Each row of a before or after table is a point. The points were changed in one or more steps. Then noise was added and the rows were shuffled. The steps act on how far a point lies along the listed directions, d1 being the first. Write out the steps. A step turns or swaps two directions, mirrors them in a line or flattens them onto one, adds a multiple of one to another, or multiplies one. Angles are multiples of 10 degrees, from the lower direction toward the higher: turns from -170 to 170, lines from 10 to 170 but not 90. Use the fewest steps. Two steps may share a direction if one is a turn and the other turns, adds or multiplies; they go together, in the order done. Otherwise the lowest direction goes first.
In the rows, zero is written as 128.

Directions:
(1): [ 73 146 138]
(2): [141 181 106]
(3): [144 146 182]
Before, 11 rows:
[[154  81 119]
 [123 117 133]
 [135 140 130]
 [128 125 117]
 [124 125 114]
 [127 106 160]
 [133 122 114]
 [149 152 143]
 [184  87 126]
 [188 144 169]
 [169 167 209]]
After (11 x 3):
[[172 179 170]
 [105  37 163]
 [120  43 184]
 [137 162 123]
 [126 128 118]
 [199 188 182]
 [123  70 176]
 [116  94 143]
 [111 130 116]
 [161 195 130]
 [127 133 125]]
Steps: flatten d1 and d3 onto the line at 110 degrees; multiply d2 by 3

Directions:
(1): [141 192  88  99 119 140]
(2): [ 84 133 101 130 192 112]
(3): [153 134 101 168 117  65]
(4): [ 63 138 128 129  78 112]
(5): [132 148 177  84 139  81]
(6): [123 176 168 180 140 144]
Before:
[[138  96 140 109 150 119]
 [166  47 136 122 130  91]
 [143  90 142 132 157 134]
 [161 123 132 107 123 126]
 [ 84 138 101 163 125 147]
 [116 123 135  90 127 117]
 [102 117 173 149 116 173]
 [ 90 146 157 181 130 137]]
After, 8 rows:
[[ 71 152 151 189  68 107]
 [ 95 134 105 111 112 148]
 [170 119 113 109 187 140]
 [205  90 131 144 184 170]
 [187  43  81 126 192 155]
 [174 100 111 125 168 171]
 [ 73 136 170 139  44  98]
 [ 62 134 168 175 122 142]]
Steps: turn d2 and d5 by -160 degrees; turn d1 and d5 by 50 degrees; turn d3 and d6 by -30 degrees; multiply d4 by 3

Directions:
(1): [139 114 174 134  90 133  59 154]
(2): [178 129 101 133  62 131 163 152]
(3): [124 144 182  68 127 101 163 154]
(4): [ 96 136 131 186 132  83 142 180]
Before, 8 rows:
[[174 111 149  55 123 228  48  42]
 [138 104 123 181 102 136  85 140]
 [119 138 125 133 152 128  89 137]
 [142 120 122 158 106 149  79 101]
 [ 97 121 116 154 165 133 146 117]
 [187 120 114  81  84 217  72  79]
 [106 100  99 196 145 162  92 118]
 [125 122 158 147 162 144  91 107]]
After, 8 rows:
[[167 125 141 134 105 146 120 127]
 [150 122 105 115 100 157 169 109]
 [108 103 159 130 147 144  65 113]
 [135 106 117 134 122 173 114 114]
 [ 82 144 142 217 109  86 104 208]
 [126 132 141 217  63  93 136 231]
 [117 128 154 162 130 125  93 130]
 [146 136 113 114 119 137 111 131]]
Steps: turn d2 and d4 by 150 degrees; add -0.7 times d1 to d2; multiply d3 by 0.4

Directions:
(1): [185 160 183 105 126 116  87 119  96 147  86]
(2): [105 126 140 170 132 114 135 117 118 228 139]
(3): [127 102 170 145  64 113 183 142 149 120  83]
(4): [150  46 158  82 159 121 127 119 156 144 150]
(5): [149 128 102  90  51 118 111 155 115 150 180]
(6): [139 177 179 120 154 138 173 170 146 126 181]
Before (13 x 11):
[[136 199 135 117 109 134  99 146 100 160 169]
 [163 125 229 107 117 113 165 145 140 167 155]
 [124 184 146 125 170 148 135 152 128  97 177]
 [185 158 184  49 153 114 117 172 108 153 181]
 [157 162 166  88 149 123 141 160 156  93 179]
 [ 82  73 163 151 200 130 151  86 160 137 104]
 [161 130 194 150 161 133 111 107 127 114  76]
 [120 124 120 136 218 153 139 105 145  89 115]
 [179 162 161  51 142 126 141 188 129 143 178]
 [112 100 145 121 166 130 132 103 122 127 108]
 [153  96 130  93 105 130 124 131 126 130 173]
 [151 166 154 115 116 139 130 131  95 153 133]
 [132 113 133  99 134 136  69 157 109 173 171]]
After (13 x 11):
[[157 103 127  95  97 127 110 127 116 140 165]
 [ 92  65 178 143 193 124 153  90 161 152 108]
 [145 129 130 126 238 144  91  83 117 138 108]
 [156  95  51  49 109 126  75 133 109  94 118]
 [145  87  49  42 132 127  68 132 108  67 155]
 [119  28 123 108  45 115 163 118 161  68  98]
 [111 115  78  91 156 153  58 159 114 132 206]
 [118 131  89 112 111 152 136 126 114  84 136]
 [113 105 154 116 173 133 143 115 128 129 131]
 [158 106 100  88 117 109  60  99 120  93  99]
 [133 103 165 142 156 148 156 129 165  53 108]
 [103 165  47 114 120 150  75 125 104  95 168]
 [127 135  79 120 163 139  43  87  88 104 109]]
Steps: turn d1 and d2 by 110 degrees; turn d2 and d6 by 160 degrees; multiply d3 by 2; turn d4 and d5 by 10 degrees
